Each row of a before or after table is a point. One or more steps were done to the points. Then noise was added and the rows were shuffled. The steps act on columns, c1 being the first. Write out the steps. A step turns or swaps two columns, mirrors them in a line or flattens them onto one, adds a multiple of one to another, or multiplies or shifts one. Angles are multiples of 10 degrees, from the lower column toward the higher: turns from -170 to 170, lines from 10 to 170 but not 90. Use the fewest steps. Two steps may share a column if one is a turn and the other turns, adds or multiplies; they go together, in the order done. Otherwise the lowest column goes first.
In the rows, 128 means zero.

Before (14 x 2):
[[134 162]
 [ 93  83]
 [148 129]
 [151 148]
 [136  98]
 [169 111]
 [162 182]
 [142 172]
 [196 107]
 [151 113]
 [130 129]
 [ 79 185]
 [103  54]
 [166 169]]
After:
[[157 120]
 [ 70 134]
 [160 140]
 [189 124]
 [128 102]
 [103 106]
 [ 53 111]
 [127 126]
 [146  59]
 [182 117]
 [176 139]
 [141 109]
 [157 196]
 [132  83]]
Steps: turn c1 and c2 by -60 degrees

Before:
[[155 153 114]
 [189 165 111]
 [100 169  98]
 [ 77 180  84]
 [ 81  15 212]
 [126 188 133]
 [137 162  64]
 [ 94 122 148]
 [121 153  89]
 [149 147  52]
 [127 149 124]]
After (11 x 3):
[[178 179 133]
 [152 145 125]
 [126 127 128]
 [ 42  66 133]
 [143 133 122]
 [150 139 123]
 [103 114 125]
 [156 149 130]
 [132 122 137]
 [135 138 122]
 [150 143 125]]
Steps: flatten c1 and c2 onto the line at 40 degrees; multiply c3 by 0

Before:
[[118 242 110 142 137 128]
 [136 125  91 109 146 138]
 [ 33 133 137 159 126 172]
 [ 39  53 120 103  79 146]
 [163 151 109 145 185 154]
 [101 152  47 101  83 134]
 [ 97 122  91 113 142 184]
 [105 188  79 112 112 184]
 [ 64 112  97  88 148 126]
 [105 134 173 103 164 144]]
After (10 x 6):
[[ 39 100 146  87 106 118]
 [133 126 144 119 124  92]
 [118 173 128 147 135 108]
 [ 97 126 185 123 126  90]
 [166 134 157 161 148 111]
 [ 64 120 121 109 114  94]
 [ 37 129 172 150 141 134]
 [104 148 188 110 119  77]
 [ 99 139 136  87  98  50]
 [108 129 142 123 126 173]]
Steps: multiply c2 by 0.4; swap c3 and c6; flatten c4 and c5 onto the line at 30 degrees

Before (13 x 9):
[[176 119  48 155 125 129 115 147  81]
 [189 148 121 179 149 135  63 145 127]
 [150  94 107  73 110 142 130 128 143]
 [137  90 170 146 156 126 195 180 116]
 [ 82  73  83 116 108 146 165  87 130]
 [172 127 148 137  52  79 183 133 170]
 [115  60 127 123 109 113 109 155  93]
 [106 106  97 107  85 147  96 122 159]
 [143 142  62  84  45 110  73 127 100]
 [ 95 149  99 123 131 107 173 152 230]
 [147 118 133 152  97 122 141 163 179]
 [138  77 128 151 132  67 101 124 113]
 [158  51 109 132 104  97 184 185 187]]
After, 13 rows:
[[171 139 119  78 102 116  62 147 125]
 [160 162  87 131 139 155 198 183 116]
 [130 157 122 109 202 125 101 125 114]
 [156 114 168 180 146 166 129 128 144]
 [145 100 110 111 153 129 144 158 182]
 [111 134 128 130 188 167 108 156  93]
 [ 89 115 174 120 151 176 165  87 127]
 [110 131 161 117 133  95 176 147 232]
 [175 130 145 119 200 163 180 189 189]
 [187  67 109 124 193  96 187 133 170]
 [101  85 161 138 142 158  94 125 160]
 [169 127 192  75 136 137 119 145  83]
 [127  52 201 147 158 105  72 128 102]]
Steps: add 0.3 times c7 to c1; turn c2 and c6 by -50 degrees; turn c2 and c5 by -110 degrees; turn c3 and c4 by 160 degrees

Before (14 x 12):
[[116 122 108 164 154 173 163  74 139 138 154 163]
 [ 89 130 189 139  65 116 151 160 111 142 108 140]
 [ 73 185 169  94 106 112 130 103 118 138 105 119]
 [153 121 121 192 163 156  78  82 150 156 130 125]
 [130 144  95 186 121 122 146  85 142 148 113 107]
 [ 53 151 165 151 110  62 127 122  71 161 140 165]
 [ 96 130 123  51 126  90 149 194 125 163  61 143]
 [126 147 194  76 140  81 189 158 120 193  90 128]
 [126 123  87 203 178 164 153  87 119 144 112  85]
 [ 84 105 179  58  61  53 151 123  72 157 148 123]
 [116 129 174  77 146 114 151 163  74 124  83 120]
 [ 81 125 121 171 149 169 127 112 136 181 157  91]
 [108 120 125 175 178 118 141 115 176 109 143 101]
 [ 77  91 175  88 138 100 159 121 127 161  45 129]]
After:
[[157 122  99  71 149 120  85 162 148 120  57 114]
 [173  98  92  58  65  49  79 127 118 157 123 120]
 [132 147 167 189 122 123 131  82 143 151 136 109]
 [158  81 103  88 137  99  75 128  88 163  25 129]
 [142 123 166 163 153 170 101  75 133 136 161 162]
 [166 202  90  95 108 117 105 101  93 131  87 118]
 [138 128 142  50 128  89 109 189  80 162  61 146]
 [173 133  90 138  65 120  79 157 126 139  79 141]
 [121 150 101  71 144  83  39 158 120 198  55 132]
 [109 120 110 189 168 154 176  79 148 154 132 120]
 [133 118 133 172 176 117 118 113  98 109 145 106]
 [172 118 138 171 147 169 133 112 117 181 165  92]
 [225 155  94 153 115  61 113 124 157 161 118 163]
 [151 119 178 202 180 162 123  83 161 145 131  82]]
Steps: add -0.5 times c4 to c9; turn c1 and c9 by 150 degrees; multiply c2 by 1.3; add -0.5 times c3 to c11; turn c3 and c7 by -150 degrees

Before (13 x 18):
[[ 96 141 162 123  78  97 127 116 130  66 122 142 146 130  88 128 114 152]
 [ 97 145 116  86 126 135 116  95 118  95 115 149 138 120  91 171 137 118]
 [192 145 137 153 152 137 151 120 145 107 112 121 116  95 136 111 135 115]
 [154 142 161  73  98 120 117 111 130  98  97 151 146 133  90 148  91 135]
 [142 100  95 117 120 143 154 136 162 138 171 147 103 137 110 110 167 146]
 [169 149 127  98 162 126 172 130 147 100  83 129 136 114 162 108 151 149]
 [123 156 148 111 114 123 124 124 114 125  86 134 159 111  88 178 115 170]
 [127  76  92 139 126 132 112 152 179 122 144 141 110 126 157 114 138 126]
 [163 115 124 139 133 160 169 127 127 115  73 120 135 139 135  96 134 118]
 [112 112 142  90 106  90  97  84  84 111 125 144 150 119  89 146 122 157]
 [145 117  69 130 161 154 109 170 144 124 174 141 129 149 132  88 153 130]
 [127  99  77 140 142 112 157 165 145 127 154 164  93 127 128  93 111 119]
 [132 116 122 111  82 100 129 119 100  71 135 139 145 141 102 184 110 150]]
After (13 x 18):
[[139 123  70 128 171 158 124  63 151 139 115 120 127 133 114  92 153 129]
 [149  96 155  72 105 123 129 158 146 111 145  87 143 139 142 153  94 138]
 [156 100 130  96 175 109 134 153 161 105 170 147 137 112 100 111 154 149]
 [128 130  80 141 154 102 137  84 164 156 121  96  92 115 107  92 110 121]
 [117 113 136  92  70 109 133 168  32 147 110  91 153 130 150 148 125 152]
 [134 141  91 120 151 133 129 100 208 159  94 105 101 136 129 108 166 147]
 [104  68 161 118  86 102 138 142 152 115 128  94 150 132 150 127 119 156]
 [157 115 121 145 129 146 118 153 123 141 179 136 134 139 127  94 134 117]
 [173 108 144 152 166 130 131 150 161 113 132 132 119 102 123 111 134 116]
 [129 122  94 137 167 135 126 104 253 178 123 137 112 118  90 113 140 127]
 [104  95 113  85 121 141 126 162 105 111 120  92 134 135 140 171 138 118]
 [125 127 147 105 102 123 131 156  95  99 162  96 162 116 155 180 110 169]
 [128  68 126 109  66 104 139 128  77 132 122 104 145 144 141 186 108 150]]
Steps: multiply c1 by 0.7; turn c2 and c10 by -90 degrees; multiply c9 by 2.5; turn c5 and c9 by -20 degrees; flatten c6 and c7 onto the line at 160 degrees; turn c8 and c14 by -20 degrees; turn c8 and c11 by 150 degrees; turn c12 and c15 by -140 degrees
